Each point is reached from the start by the listed moves, each made once or not at all, plus a little noise. Say if it took an odd or an even number of moves. Then give how often each move was made.

Moves:
(1): [ 51  35 -37]
(2): [-13  34  47]
Start: [36  3 24]
Points:
[37  5 24] -> even (0, 0)
[73 74 34] -> even (1, 1)

Moves:
(1): [ 63  33   6  -8  33  25 -15  17 -17]
(2): [-24  56 -10  39  13  -7 -14  26  38]
(3): [-16  -5  53   4 -16  -5   6  16   9]
(4): [ 27 -17   7  85  18 -56  11  11  24]
(5): [ -9  24  20 -28  52 -40  21 -46  15]
(6): [-11  -8  11  10  21  70  15 -33   6]
Start: [-33   9   5  -1  -5  -1 -39   1  20]
Points:
[ 21  74  59 119  38 -41 -55  75  79] -> even (1, 1, 1, 1, 0, 0)
[-55  69  -5  41   7  -8 -56  28  52] -> odd (0, 1, 0, 0, 0, 0)
[ -34   14   81   60   47 -105    0  -22   67] -> odd (0, 0, 1, 1, 1, 0)
[-73  20  86 -14  48  24   6 -63  55] -> odd (0, 0, 1, 0, 1, 1)

Moves:
(1): [ 84 -14 -18  17  34   6   8  -2  24]
(2): [  2  26 -11  -2  -7   4 -38  -8   3]
(3): [ 14 -16  32  -9  16  -2 -20   5  19]
(4): [  0  24  -4  51   4 -21 -11  39 -32]
(5): [-20  11  -7  -3  38  16 -12   8  20]
(6): [-12 -25   8  36 -17  40 -14 -17  10]
(7): [ -7  45  18  24  26  -4  24 -42   1]
(8): [ 14  10  19 -12  -9  48  25  33  -7]
(9): [ -2   4   6  13  -9 -13  15  13  48]
Start: [ 26  26   2 -45 -38   5 -43 -11 -13]
Points:
[ 44  86  10   8 -58  23 -53  63   1] -> even (0, 1, 0, 1, 0, 0, 0, 1, 1)
[ 51 118  61  23 -17  20 -46  23  18] -> even (0, 1, 1, 1, 0, 0, 1, 1, 1)
[  17  116   35   16   35    1 -102  -10   -4] -> odd (0, 1, 1, 1, 1, 0, 1, 0, 0)
[ 37  59  41 -61 -10  60 -71  38  72] -> odd (0, 1, 1, 0, 1, 0, 0, 1, 1)
[121  -4  21 -23   0  -4 -38   5  79] -> odd (1, 0, 1, 0, 0, 0, 0, 0, 1)
[ 97  33  -6 -10   4 121 -70   5  40] -> odd (1, 1, 0, 0, 1, 1, 0, 1, 0)

Moves:
(1): [54 -3 18  6  3 36  4 -1 -6  7 -6 -3 -2  3]
(2): [ 11  48   2 -30 -27 -16  20   7 -18  -1  26 -40 -10  22]
(3): [  9   1  57  19 -11 -21  26 -22   9  -5  -7   6   0  29]
(4): [ -3 -10 -12  32  12  -8  21   4 -26   5   2  -1 -28   5]
(5): [ -1  23   9  10  41   7  12   0 -10 -37  -8  -5   1   1]
(6): [-18  14  17   6  -7  24   4  18  10   9 -12 -15 -12   0]
(7): [ -5 -23 -10 -16   0  17  46   5  13  -8   6   3   9  -4]
(8): [ 10 -11  -5   6  -1 -10  -6  45  17  -8  16 -10  15  -3]
(9): [  6  -4 -37  29  18   5   3 -21  26  13 -26 -36  20  25]
(10): [ -9  -1  41  17  20   1   8  -4 -23  44  28 -11  31 -12]
(11): [-13  -1  -1   6  -1  36 -19 -22  24 -10  60   3 -16  15]
(12): [ 13  42 -20  20  -5  -1  10   8   5  15  -3  48  10 -10]
(13): [  0   9   9  22 -39  22  -1  -3 -29 -23  15 -13  36 -10]
(14): [ -8 -19  14 -13   4  23   1  24 -24   3 -13  -1  23  80]
Start: [ 19   1  18   7   0  12  -3  10  -6  10 -24  10   0 -15]
Points:
[ 96  61   7  86  19  26  58  48 -31  86  14 -42  36  15] -> odd (1, 1, 0, 1, 0, 0, 0, 1, 1, 1, 0, 1, 0, 0)
[ -5  12  27  78  19  71  61  64  14  60  71  27   9 -23] -> odd (0, 0, 0, 1, 0, 1, 1, 1, 0, 1, 1, 1, 0, 0)
[ 19 -34  89 113  43  51 110  39 -54  -6  -8 -60 108  97] -> odd (0, 0, 1, 1, 1, 0, 1, 1, 1, 1, 0, 0, 1, 1)
[ 78  -3  50 121 -25  99 104  67 -15  17 -50 -14  70  99] -> even (1, 0, 1, 1, 0, 1, 1, 1, 1, 0, 0, 1, 1, 1)
[ 41  -1  31 107  57 -13  53  17   7 -24 -46 -34  10  42] -> odd (0, 0, 1, 1, 1, 0, 0, 1, 1, 0, 0, 0, 0, 0)
[ 85  67  95  71  20  51  46  58  19  -9 -44  31  12   5] -> even (1, 0, 1, 0, 1, 1, 0, 1, 0, 0, 0, 1, 0, 0)
[  53  -25   86   72   -1   85   31   29 -113   44    1  -17   61   52] -> odd (1, 0, 0, 1, 0, 0, 0, 0, 0, 1, 0, 0, 1, 1)

Moves:
(1): [ 17   8  22  -1 -21   8  15  -3 -16   5  -4  31   5 -26 -29 -28 -31  15
 -15   1  -2  -5 -23   8  11  13]
(2): [ -1  37   6 -17  -9  -4   2 -10  -2 -12   9 -17  -5   6   0  24  23 -16
  -3 -16  -1  -1 -21  17   6  -2]
(3): [-25 -32  26  -9 -13   5 -11  -5   6   1  10 -11  -7 -14  10  17  21   4
  -5  27   3 -11   7  -1  11  -8]
(4): [-11  23  -5   8  13  -4  -4  -4 -14  12  -3  -4  -1 -23  -5   0 -11  -5
  -8  10 -15  -5   6  26   0  11]
(5): [ -1  -9  16  11  21  -9   6   6 -26  17 -20  15   5  22  -3  42  18 -16
 -14  -3  19  -4   2  -2 -11  13]
(6): [  0  -3  -2   5  -8  11   3   8 -21 -12   4  -4  27  -4 -27  18 -20  -7
   6  26  18  -9 -18   7  -4  -6]
(7): [-11  -1  -4  -7  -5   7   7  -9  28  23  -3  -6  20 -14 -33 -10   7  -5
  14   7  23  -9  10 -10  -7   7]
(8): [ 11  -2  28   1  -4  20  -6  24  11  12  -5   5   2  13  -9   9 -14  10
 -17 -11  23 -13  21  -3 -19   4]
(9): [  2 -26  18   6 -23  -6 -26  -3   3  17   7  22  10   8  -9 -15  26  -5
  20  -1 -21  20 -12   6   9  -1]
(10): [  0  -7 -23  -4   1  18   0 -14   4  15  -7   8  -2 -17  -9 -11 -16   3
 -27 -10  13   7 -24 -19   1 -21]
(11): [  8  -9   2  -1  12 -22  -7   6   7  -4  16   0   7  -9  -6  -7 -14  -9
 -18   0  14  -6   4 -14 -12 -20]
(12): [ -8   8  21 -22 -17  13   4 -12  -7   0   1  19   3 -12   6  18  -4 -19
   4  -4   4   7   2 -34 -29  11]
(13): [ 18 -35 -12  -8   1 -23 -16  -4  -7 -11  -9   7  17  -2 -15  17 -25  -6
  22 -15 -51 -35  22   2 -27 -15]
(14): [-32 -17  -2  12   7 -21  -3  -7 -12  -7  16  -4 -36  21   3 -13  17 -13
 -11 -58   3  -9   8  18 -19 -11]
(15): [  4  -8  26   7   4  18   1  25 -13  19  -3   3   1   6  18  -3   3  -5
  -3  19   0  -7  13 -14   9 -22]
(16): [ 14   9  -5   8  -9  10  -8  14 -24 -20   3 -19 -22 -23  14   1  -3 -15
   6  -1  10 -25   7 -28  20   3]
(17): [ 13 -10   6   2 -22   3   1  15   1 -14  -6   9 -11  -2   2  -8   2   8
  12  14   4   6  10  -4  -5 -12]
(18): [ -8  13   5  13 -13  -3  -2 -15   2   7   4   6  21 -19 -20   6   2  32
  -5  10   3  14   2 -17  -3   6]
(19): [ 14 -12   7  13   2   3   5   1  -5  20   5  -9  33   0  35  10  -8  -2
  13 -18  15   6  -3  -4  -7 -24]
(20): [  3  -4 -28   6  -8 -10  -2 -14 -11  19 -12  15  -4  23  26  -1  -5  -5
 -18  26  -2   1  38   2   4 -16]
(21): [  7  23  -4  -9  -5   5  -9  -1 -17   8   2   6  13   4   6   4  15   7
   0 -12  -2  -6  20   7  -7  15]
(22): [ 43  -7   6  35  -9  -5  13 -19  16 -24 -31 -18  46 -12  15   4  14  -6
 -31   8  -1  10  17  -7  10 -11]
(23): [ 17 -16   5  -2  14 -10   2 -11 -10  -7   3 -21   1  -2  -4   0  -4 -10
   1   2 -13   2  -1  11  -3  -5]
(24): [ 19  -5   2   3  -1  32  19   9 -10  -5  21   9  -6   0   2  13  -4  -9
  -1   4   4  -1 -11  -1   8  14]
Start: [ 33   5  23  -6  11 -17 -17  14 -18  27   7   2  18  26  -3   9 -10  10
 -12 -14 -13  -6   0 -15 -19  19]
Points:
[ 55 -17  71  22   6  15   1  19 -97  98  -9  28  78  -5 -78  22 -55  -7
 -54 -67  70 -44  12  19 -87   2] -> even (1, 0, 0, 1, 1, 1, 1, 1, 0, 1, 0, 0, 0, 1, 0, 0, 1, 0, 1, 0, 1, 0, 1, 0)
[104 -29 101  -7   6  23  -4  66 -76   7  21  19  -3  13  -1  77 -33 -52
 -40 -15  52 -39  35 -93 -71  30] -> even (0, 0, 0, 0, 1, 0, 0, 1, 0, 0, 1, 1, 0, 0, 0, 1, 1, 0, 0, 0, 0, 0, 1, 1)
[ 16  62 100  -3 -25  59   0  23 -81  90  54   8  95   5 -28  85  -4 -24
 -23 -54  62 -36  31 -25 -93  23] -> even (0, 1, 0, 1, 0, 1, 1, 1, 0, 0, 0, 1, 0, 1, 1, 0, 0, 1, 1, 0, 1, 0, 0, 1)
[ 53 -86 116 -31 -58  34 -32  -7 -72  64  21  39  93 -15 -86 116  17 -41
  10  45  -9 -24 -18 -76 -64 -17] -> even (0, 1, 1, 0, 1, 1, 1, 0, 1, 1, 0, 1, 1, 0, 1, 0, 1, 1, 0, 0, 0, 0, 1, 1)
[115 -78  68  25 -44 -80 -62 -11 -57  47 -24  20 121  47  58  96  56 -36
 -33  -7 -38 -26  81 -11 -48 -62] -> odd (0, 1, 1, 0, 1, 0, 0, 0, 1, 0, 1, 0, 1, 0, 0, 0, 1, 0, 1, 1, 1, 1, 0, 0)
[  84 -103  110   27  -76  -11  -50   -3  -25   50    0   32   83  -88
  -34   -6  -49  -37  -49  -66   11  -67   50  -80  -83  -55] -> odd (1, 0, 1, 1, 0, 0, 1, 1, 1, 1, 1, 1, 1, 1, 0, 1, 1, 0, 1, 0, 0, 1, 0, 0)
[ 87  70  80 -33 -55  20   4 -12 -60  69  31  52  65 -38 -69  26 -52   3
 -63  16  29 -22  55 -28 -76  46] -> odd (1, 1, 0, 1, 0, 0, 1, 1, 0, 0, 1, 1, 0, 0, 0, 0, 1, 1, 0, 1, 1, 0, 1, 1)

Moves:
(1): [ 17   0 -12  16   4  10   4  19   6 -21   7   6   3  13  -4 -11  -8  -5
   1  -1  13  -9  -7 -21]
(2): [  4 -10  20 -27   6  -4  -9 -24   4 -13 -12  12  -2  10  -9   7 -12  11
   7  -5  -6  25  24   4]
(3): [ 15  18 -11 -25  -8   6  -6   0 -38 -15   9  -3  -4   7  14  12  18  14
 -23  -2 -10 -11   5  -8]
(4): [ -7   5   7  -8  15  -6   1   4 -24   8  -7   2 -16  -2 -11 -13   1  10
   2   1  -5  -9 -15 -20]
(5): [-13 -21  -7 -23  -3   5 -10  -3  14   1  -1  -6   1 -25  20  -6  12  -3
  -7  21   5 -13 -25   3]
(6): [ 13 -11  -5   7   2  -5  -5 -18  -7  -4   4  -8   3  14  32 -14  -5 -12
  -9   3   5  -6  -2  -1]
(7): [  7   1 -16 -13  -7   3  11   6  10  -3  13  21  -9   4   8   5  -3  14
  19  14  -2  11  -2   3]
(8): [-11  16  -7   5  12  -7   8  -1   0  -4   0  17 -14 -18  -3   2   6   0
   8   7   6   0   1  -8]
(9): [ -1   6   2   0  -1   8   4  -6  14  21   2   5  15  10   8 -10   6   2
   2  16   0   0 -12   7]
(10): [-14   3   6  -8  11  -7   3   7  11  15   3  -1  -8   7 -16  20  -4  -3
 -18   5  10   3   4  -2]
(11): [ -8  16 -11   1 -13  -3   7 -25 -11  -6  -2  -9  14 -12  -3   1  -5 -22
  20  28   7   6  15  -6]
(12): [-11   9  -2 -14  -4   2   4  -3  -6  -9  14 -10   0   6  -3  21   3 -28
  -2  -9   0  15  -3  -3]
(13): [  4  25  -7  -2  -9   3  14  -8   8   5   3 -25 -12   9 -12   2 -10   5
  10   1  28 -24  23  -7]
(14): [ 16  13   8  12 -12 -13  30  17   5  10   0 -12  -4  -4  -1  10  17  18
  11   7 -20   3   5 -28]
(15): [ -4  20  -4   0 -16   1   0 -14   3   3   1  -5   2 -14  -2 -20  -3   1
   0  16  -4 -12  25  17]
(16): [-20  -4 -10 -14   8 -17  -5 -22  -1 -20  -1  -2  -1   4   5   6 -18  12
   3  15   3 -21 -25  -9]
(17): [-10   7  -1 -17 -13  -6  18   1  11  10  13 -11   5  21   1  -7 -16  24
 -13   3  20  14 -23 -13]
(18): [ 22  12 -26 -12  19  33   0  -4   8   7  11  13  -6  -2 -21  -4   1   8
 -21  -8   2 -19   2  10]
(19): [ -1  -4   6   4  11  -1   7   0  -1   8   7  18  -3 -14 -11   3   2  -6
  -1  -6   7  -9  -4   0]
(20): [ -1  -4   5   6 -26  18   9   1   6   3   2 -10 -21 -10  21  14  27  17
 -16  14 -18  -4 -10  10]
(21): [ 11 -17  10   4   6 -17  -6  -7   0 -17 -11 -17   1  -6  -6  -3   3   4
  -7  -7   8 -11   2   6]
(22): [  3  -6  -2  -3  16   1  -3  -6 -12   5   6   4   5   5   0 -16  -3  19
   9   1 -11   8  10   2]
(23): [-19  34   3 -10   5  14  -8   6 -29   1   9  -4  12 -20  23  -8 -14 -11
  20   8  -2  19 -13  18]
(24): [ -8   7  13  -3   9   9  15   8  -6  17  -5  -8  12   4  -1 -13  -7  -4
 -17  -3   0  -3   3   8]
Start: [ 17 -10   2  -4  -2 -16   3   9  15  -7   4 -13  -8 -13  -8   3   1  -9
  10  -7  16 -13   3 -13]
Points:
[ 19 121 -66 -48 -15  40  31 -17 -21 -12  55  -5  18 -27   4 -44 -12   2
   4  60  49 -25  -2 -16] -> odd (1, 0, 1, 0, 0, 0, 0, 1, 1, 0, 1, 0, 0, 0, 1, 0, 1, 1, 0, 0, 0, 0, 1, 0)
[ 31  33   3  -6 -42 -30  99  11  69  25  33 -28 -51 -21  -3  19  34  71
  24  43  44 -34 -16 -42] -> odd (0, 0, 0, 0, 0, 0, 1, 1, 1, 0, 0, 0, 1, 1, 0, 0, 1, 0, 1, 1, 1, 0, 0, 0)
[-15 -14  24 -58  67 -56   6 -57 -12 -28   4  16 -23 -20 -37   0 -10  16
  32   5  18 -15 -19 -33] -> odd (0, 1, 0, 1, 0, 0, 0, 1, 1, 0, 0, 1, 0, 0, 0, 1, 0, 0, 1, 0, 1, 1, 0, 0)
[ 52  37 -22 -63  10  23  46 -33  18   5  31 -44 -33 -22  20 -23   7  45
  34  91  31 -34   3 -35] -> even (1, 1, 0, 1, 1, 1, 1, 0, 1, 1, 1, 0, 1, 1, 0, 0, 0, 1, 0, 1, 1, 1, 1, 0)
